Each wall is flat, endless, passes through zero and stands at right angles to its row. A trip goes straight from one point to another. Which walls does it cross, in order?

Walls:
(1): [-0.43, -0.63, 0.07]
(2): [0.15, -0.19, 0.07]
(3): [-0.14, -0.48, -0.18]
Trips:
[-0.08, -0.49, -0.06] to [0.23, 0.17, -0.37] -> 1, 2, 3
[-0.67, 0.10, -0.27] to [-0.39, -0.27, -0.14] -> none
[0.40, 0.52, 0.30] to [-0.48, 0.44, -0.20] -> none
[0.78, 0.01, 0.37] to [0.23, -0.36, 0.20] -> 3, 1
[-0.27, 0.40, -0.15] to [-1.05, 0.02, 0.20] -> 1, 3
[0.07, -0.23, -0.27] to [0.58, 0.58, -0.22] -> 1, 3, 2
[0.64, -0.50, 0.18] to [-0.48, 0.76, 0.52] -> 1, 3, 2

Walls:
(1): [0.08, 0.64, -0.32, 0.70, 0.39, 0.14, -0.17, 0.45, 0.02, 0.21, 0.12, -0.52]
(2): [-0.09, 0.18, 0.08, 0.16, 0.44, -0.58, -0.56, -0.35, 0.05, -0.53, -0.19, 0.20]
Trips:
[0.10, 0.42, 0.15, -0.68, -0.52, 0.58, 0.33, 0.53, 0.13, 0.44, -0.18, -0.50] to [-0.09, -0.20, -0.59, 0.07, 0.08, -0.14, 0.32, -0.12, 0.17, -0.24, -0.13, -0.24] -> 2
[0.00, 0.18, 0.26, -0.03, -0.57, -0.16, -0.23, 0.10, 0.01, 0.22, -0.06, -0.04] to [-0.57, -0.37, -0.81, 0.72, -0.29, -0.77, 0.08, -0.49, -0.33, -0.91, 0.24, -0.09] -> 2
[0.23, -0.22, -0.09, -0.26, -0.59, -0.59, 0.19, 0.21, -0.68, -0.23, 0.08, -0.46] to [-0.69, 0.39, 0.30, 0.73, -0.52, 0.76, -0.12, -0.30, 0.17, 0.33, -0.37, -0.13] -> 1
[-0.07, -0.85, -0.39, -0.02, 0.38, 0.81, 0.07, 0.26, -0.71, -0.27, 0.26, 0.49] to [0.47, -0.51, 0.55, -0.87, 0.08, 0.12, 0.12, 0.78, -0.74, -0.35, 0.06, -0.05] -> none
[0.39, -0.15, 0.20, -0.62, 0.38, 0.09, -0.08, -0.23, 0.13, -0.44, -0.03, -0.09] to [-0.46, -0.24, -0.42, -0.36, -0.07, -0.36, 0.16, 0.02, -0.43, 0.15, 0.53, -1.22] -> 2, 1
[0.07, 0.08, 0.32, -0.22, 0.25, 0.82, -0.23, 0.65, 0.42, -0.57, 0.55, 0.31] to [-0.21, 0.03, -0.21, 0.05, 0.66, -0.86, 0.06, -1.05, 0.51, -0.27, 0.59, -0.18] -> 2, 1
[0.06, -0.38, -0.29, -0.45, -0.69, -0.53, -0.19, 0.28, 0.27, 0.35, -0.06, 0.18] to [0.36, 0.34, -0.19, -0.16, -0.23, 0.17, 0.20, -0.28, 0.16, -0.22, 0.42, -0.12] -> 1
[0.42, 0.60, -1.13, 0.35, -0.14, 0.01, -0.17, 0.02, 0.07, -0.08, -0.13, -0.44] to [-0.56, -0.33, 0.69, 0.40, -0.11, 0.10, -0.36, 0.38, -0.72, -0.46, -0.29, 0.25] -> 1
[0.39, 0.30, -0.28, 0.47, 0.33, 0.23, 0.66, -0.16, 0.17, 0.32, -0.08, 0.27] to [0.06, -0.11, -0.05, -0.50, -0.04, -0.92, 0.54, -0.26, -0.65, -0.64, 0.01, 0.12] -> 1, 2
[0.02, -0.44, 0.22, 0.43, 0.05, -0.19, 0.06, 0.16, -0.31, -0.10, -0.05, 0.05] to [0.40, -0.21, -0.22, 0.09, -0.42, 0.40, -0.88, 0.06, -0.14, -0.69, 0.31, -0.21] -> 1
[-0.08, 0.25, 0.38, -0.11, 0.11, -0.94, 0.75, -0.37, 0.23, 0.05, 0.07, -0.93] to [-0.03, -0.48, -0.54, -0.41, -0.79, -0.16, 0.00, -0.21, 0.12, 0.05, 0.46, -0.26] -> 1, 2

Walls:
(1): [0.50, 0.23, 0.19, -0.69, 0.28, 0.33, 0.03, 0.29, -0.16, -0.12, -0.57, 0.05, 0.57, -0.21, -0.23, 0.40, 0.22, -0.57, -0.01, 0.20, 0.35, -0.33, 0.17, -0.11, 0.22, 0.37, -0.04, -0.41, 0.27, -0.40, -0.16, 0.48, -0.53, 0.30, -0.35, -0.26, 0.15, -0.11, -0.01, 0.36, -0.76, -0.16, -0.53, -0.34, -0.81, -0.01, -0.23, -0.21]
(2): [0.08, -0.05, 0.04, 0.18, -0.07, 0.41, -0.02, -0.41, 0.43, 0.01, -0.14, -0.09, -0.18, -0.57, -0.44, -0.71, 0.10, 0.01, -0.67, -0.53, -0.20, -0.35, -0.42, -0.05, -0.52, 0.03, -0.05, -0.09, 0.05, -0.14, 0.05, -0.75, 0.21, -0.29, -0.19, -0.53, 0.16, 0.21, -0.84, 0.12, -0.23, 0.52, -0.11, -0.49, 0.45, 0.24, -0.15, 0.34]
(3): [-0.57, -0.77, -0.40, -0.16, -0.23, 0.22, 0.24, 0.03, -0.58, -0.91, -0.21, -0.36, 0.02, -0.11, -0.13, -0.36, -0.73, 0.53, 0.49, -0.21, -0.07, 0.21, -0.65, -0.13, -0.06, 0.15, 0.28, 0.18, 0.51, -0.78, -0.01, -0.10, 0.22, -0.34, 0.53, -0.08, 0.20, 0.42, -0.32, 0.27, 0.79, -0.05, 0.14, -0.67, -0.37, 0.47, 0.32, 0.20]
(4): [-0.27, 0.08, 0.44, -0.62, -0.21, -0.14, -0.07, 0.59, 0.59, 0.51, 0.63, 0.50, 0.57, 0.64, 0.34, -0.09, -0.17, 0.16, -0.05, 0.77, 0.07, -0.09, 0.11, -0.36, -0.01, 0.51, -0.35, -0.21, -0.59, -0.52, -0.03, 0.63, -0.33, -0.83, -0.09, -0.57, 0.42, 0.10, -0.05, 0.03, -0.34, -1.17, -0.02, -0.45, -0.02, 0.04, 0.01, -0.45]
Trips:
[-0.36, -0.14, -0.22, -0.21, -0.09, 1.03, 0.26, 0.54, -0.62, -0.27, 0.48, -0.48, 0.25, 0.79, -0.12, -0.20, -0.59, 0.48, -0.55, -0.29, 0.41, -0.20, -0.36, -0.37, -0.08, -0.03, 0.09, -0.45, -0.69, 0.06, 0.39, -0.19, -0.28, -0.09, 0.38, 0.70, -0.25, -0.42, 0.22, -0.44, -0.11, -0.18, 0.17, -0.32, 0.65, 0.15, 0.20, -0.70] to [-0.64, 0.20, -0.64, 0.54, -0.55, 0.24, -0.56, -0.10, -0.11, 0.26, 0.61, 0.90, 0.26, -0.69, 0.55, 0.70, -0.29, 0.74, 0.22, -0.27, 0.24, 0.27, -0.27, 0.03, 0.20, 0.15, 0.19, -0.20, 0.89, -0.08, -0.27, 0.14, -0.42, 0.09, -0.04, -0.46, 0.08, -0.37, -0.31, -0.21, -0.27, 0.29, -0.41, 0.41, -0.53, 0.33, -0.62, -1.03] -> 1
[-0.36, 0.23, 0.45, -0.10, 0.13, 0.27, 0.18, 0.42, 0.51, -0.07, -0.44, 0.02, 0.08, -0.14, 0.09, 0.58, 0.39, 0.72, 0.09, 0.31, -0.10, 0.38, 1.01, 0.23, -0.48, 0.25, 0.04, -0.34, -1.22, -0.92, 0.64, -0.27, 0.65, -0.08, -0.01, 0.09, -0.14, -0.36, -0.21, -0.11, 0.63, 0.28, -0.34, 0.19, 0.50, -0.17, 0.01, 0.96] to [-0.16, -0.12, 0.13, -0.80, 0.33, -0.46, -0.35, 0.07, -0.42, 0.04, -0.02, 0.00, -0.27, 0.37, -0.07, 0.29, 0.14, -0.32, -0.94, 0.23, 0.25, -0.80, 0.32, 0.04, -0.38, 0.53, -0.14, 0.95, 0.25, -0.38, 0.29, -0.34, 0.06, -0.11, -0.04, 0.04, -0.37, -0.16, 0.23, 0.48, 0.39, 0.29, -0.57, 0.11, 0.29, 0.09, -0.34, 0.20] -> 1, 4
[0.02, 0.16, -0.57, 0.55, 0.51, 0.00, 0.32, -0.51, -0.08, -0.57, 0.06, -0.23, -0.96, -0.22, -0.18, -0.22, 0.20, 0.01, 0.21, -0.08, 0.22, -0.16, -0.39, -0.19, -0.33, 0.69, -0.39, 0.11, 0.29, -0.24, -0.06, -0.40, 0.07, -0.45, 0.05, 0.11, 0.16, 0.53, -0.29, -0.29, 0.55, 0.48, 0.09, -0.64, -0.18, -1.09, -0.14, -1.04] to [0.50, 0.26, 0.54, 0.28, -0.44, -0.37, 0.82, -0.33, -0.43, 0.40, 0.49, 0.08, -0.38, -0.76, 0.28, 0.46, 0.06, 0.34, 0.05, 0.17, -0.37, -0.69, 0.44, -0.21, -0.40, 0.08, 0.51, -0.32, 0.53, 0.12, 0.74, 0.22, -0.86, 0.52, -0.06, -0.23, 0.71, -0.13, -0.36, 0.32, -0.19, -0.23, -0.31, -0.08, -0.19, 1.01, -0.34, -0.54] -> 1, 3, 4
[0.07, 0.21, 0.12, 0.75, -0.42, -0.13, 0.21, -0.43, -0.27, -1.07, 0.10, -0.16, 0.18, -0.01, 0.59, -0.32, 0.18, 0.31, 0.51, 0.08, 0.01, 0.13, -0.27, 0.53, 0.09, 0.10, -0.12, -0.26, 0.25, 0.00, -0.35, -0.17, 0.45, 0.44, -0.08, 0.54, -0.18, -0.76, -0.05, 0.06, -0.51, -0.16, -0.48, -0.04, 0.67, -0.76, -0.70, 0.06] to [-0.51, 0.25, 0.42, -0.18, 0.33, -0.48, 0.26, 0.09, 1.12, -0.29, 0.01, -0.38, 0.18, 0.59, -0.09, 0.58, 0.21, 0.14, -0.17, 0.50, 0.14, -0.26, -0.25, 0.13, 0.34, -0.17, 0.55, 0.81, 0.55, 0.21, -0.44, -0.67, 0.90, 0.33, 0.24, 0.49, -0.10, 0.46, -0.19, 0.81, 0.21, 0.21, -0.08, 0.14, -0.31, -0.12, 0.23, -0.61] -> 3
[0.52, -0.08, -0.37, 0.49, 0.53, 0.64, -0.19, 0.09, -0.21, -0.39, -0.48, -0.63, -0.04, -0.33, -0.25, 0.20, 0.38, -0.01, 0.32, 0.62, -0.13, -0.28, -0.21, -0.16, 0.36, 0.16, 0.21, -0.06, 0.16, -0.42, -0.52, -0.37, 0.41, 0.65, -0.48, 0.46, -0.16, -0.30, -0.36, 0.28, -0.85, -0.22, -0.02, -0.06, 0.27, -0.52, -0.04, -0.35] to [-0.14, -0.41, 0.19, 0.53, 0.01, 0.33, 0.38, 0.53, -0.70, 0.01, 0.51, 0.20, -0.09, 0.23, -0.51, -0.07, -0.47, -0.05, 0.19, -0.82, 0.02, 0.17, -0.85, -0.16, 0.19, 0.27, -0.60, -0.69, 0.28, 0.58, 0.52, 0.09, 0.78, -0.30, 0.06, 0.77, 0.41, -0.03, -0.03, -0.40, 0.29, -0.40, 0.10, -0.17, -0.18, -0.39, 0.17, 0.52] -> 3, 1, 2
[0.68, -0.20, 0.69, 0.38, 0.19, 0.01, 0.16, 0.19, 0.12, 0.34, -0.42, -0.14, -0.58, 0.25, 0.25, 0.10, -0.17, 0.63, 0.08, -0.31, -0.88, -0.12, 0.40, -0.17, 0.16, 0.55, 0.23, -0.04, -0.27, -0.10, 0.68, 0.76, 0.58, 0.35, 0.07, 0.05, 0.43, -0.60, 0.07, -0.24, -0.25, 0.94, 0.62, 0.02, -0.29, -0.54, 0.48, -0.21] to [-0.15, -0.16, 0.32, 0.20, 0.22, 0.18, -0.15, 0.18, -0.25, -0.24, 0.07, -0.10, 0.35, 0.37, -0.33, 0.04, 0.02, 0.09, -0.14, 0.56, -0.09, 0.16, -0.49, -0.03, 0.24, 0.18, -0.21, -0.08, -0.28, -0.24, -0.42, 0.13, 0.34, 0.01, -0.26, 0.13, -0.37, -0.84, 0.52, 0.40, -0.82, 0.33, 0.20, 0.14, -0.52, -0.30, -0.04, 0.18] -> 1, 4
